Each row of a before or after table is a point. The points were changed in one or more steps. Then noise was added and the rows were shuffled. The steps act on columns, c1 being the first. Name the steps. A step turns or swaps two columns, mirrors them in a line or flattens them onto one, adds a multiple of one to another, or multiplies or shifts one. Angles are multiples of 10 degrees, from the lower column toward the higher: turns from -170 to 170, lines from 10 to 170 but not 90. Use the fewest steps. Two steps may share a column if one is a turn and the other turns, adds or multiplies; they go together, in the order done. Otherwise the lowest column goes first.
(in the rows, 128 means zero)

Before (8 x 3):
[[119 151 122]
 [122 186 131]
 [105 153 162]
 [228  97  47]
 [ 50 141 111]
 [102 184  97]
 [145 153 141]
 [ 96 142 132]]
After (8 x 3):
[[177  97  47]
 [ 54 152 160]
 [ 46 142 132]
 [ 71 186 132]
 [  1 139 110]
 [ 95 154 145]
 [ 54 186  97]
 [ 67 152 122]]
Steps: shift c1 by -50

Before (9 x 6):
[[190 122 128  67 138 127]
 [132 142 151 103 141 113]
 [118 115 185 150 161  46]
 [124  93 125 132 168  57]
 [135  95 137  65 114 160]
 [108  99 156 165 160  72]
 [158 133 120   7  84 120]
 [101 146 136 102 171 102]
 [115 145 120 142 115 118]]
After (9 x 6):
[[189 122 127  67 140 127]
 [123  92 123 135 178  57]
 [108  98 154 163 168  71]
 [119 114 183 151 164  45]
 [135  94 137  66 122 160]
 [101 145 135 103 166 100]
 [131 144 151 102 137 111]
 [158 134 120   8  83 121]
 [114 144 119 142 110 118]]
Steps: add -0.3 times c2 to c5

Before (11 x 9):
[[176  79 155  95 127 141 101  98 150]
 [101  77 138 106 200 109 154  84  64]
 [ 69 131 115 142 203 100 100  67 116]
 [ 57  98  57 141 134 142 199  87  99]
 [ 36 103 106 204 109 167 167  27 106]
 [130 105 174  97 153 146 124 161 154]
 [150 133 238  97 105  79  72 108 119]
 [123 128 149  61 115 182 119  99 124]
 [117 135  83 168 161 171 175  89  82]
 [163 144 150  86  98 188 203  82 198]
 [131 112 141  92 139  71  89 117 105]]
After (11 x 9):
[[123 152 138  59 114 182 118 127 121]
 [129  92 145  99 160 145 123 101 152]
 [115 167 112 167 164 168 174 132  80]
 [164 172 136  88  96 188 198 147 199]
 [101 172 126 104 200 112 150  81  63]
 [134 141 133  92 139  72  91 114 105]
 [149 153 172  97 105  79  69 131 121]
 [ 70 190 122 141 204 102 102 137 118]
 [178 164 140  97 126 143 100  83 153]
 [ 56 169 102 141 136 144 201 101  99]
 [ 36 225 122 202 108 167 168 102 106]]
Steps: turn c2 and c8 by 90 degrees; multiply c3 by 0.4

Before (11 x 12):
[[143  87 168  79 110 173 146 138 156 152 211 162]
 [121 169 151 194 142 154 161 110 162  90 145 171]
 [158  68 190  94  95  72  83  81 176 206 179  84]
 [ 54 111  99  80  49 101 142  48 186  76 130 137]
 [ 68  88  95 101  66 187 156 142 117 105  98 184]
 [112  97 134 188  83 152  79  58  70 128 195 138]
 [ 79 151 189 104  94 123 115 131 183 158 152  58]
 [124 106 122  89 158 158 124  89 141 108 116  66]
 [ 83 124 136 105 121  90 180  93 133 145 117  71]
 [178 178  92 168 144 108 170 157 137 139 159 121]
 [121 178  80 115 165  98  94 102 137 167 165 152]]
After (11 x 12):
[[115 173 149 190 143 153 180 110 163  57 143 154]
 [ 80 157 189 101  96 127 125 130 181 130 153  42]
 [ 47 110  94  79  47 105 132  49 187  45 133 131]
 [119 181  79 116 166  94 118 100 136 137 164 124]
 [ 68  83  94 105  63 186 139 141 121  77 104 206]
 [142  88 168  81 108 173 125 141 158 129 209  99]
 [111  96 134 185  85 149  68  61  73  92 192  87]
 [158  69 189  97  95  69  60  80 175 174 179  49]
 [179 181  93 169 143 107 194 160 137 112 158  99]
 [ 80 122 137 104 121  86 177  95 131 114 114  80]
 [127 108 121  92 157 158 115  91 140  79 117  75]]
Steps: add 0.5 times c2 to c7; shift c10 by -30; add -0.7 times c11 to c12
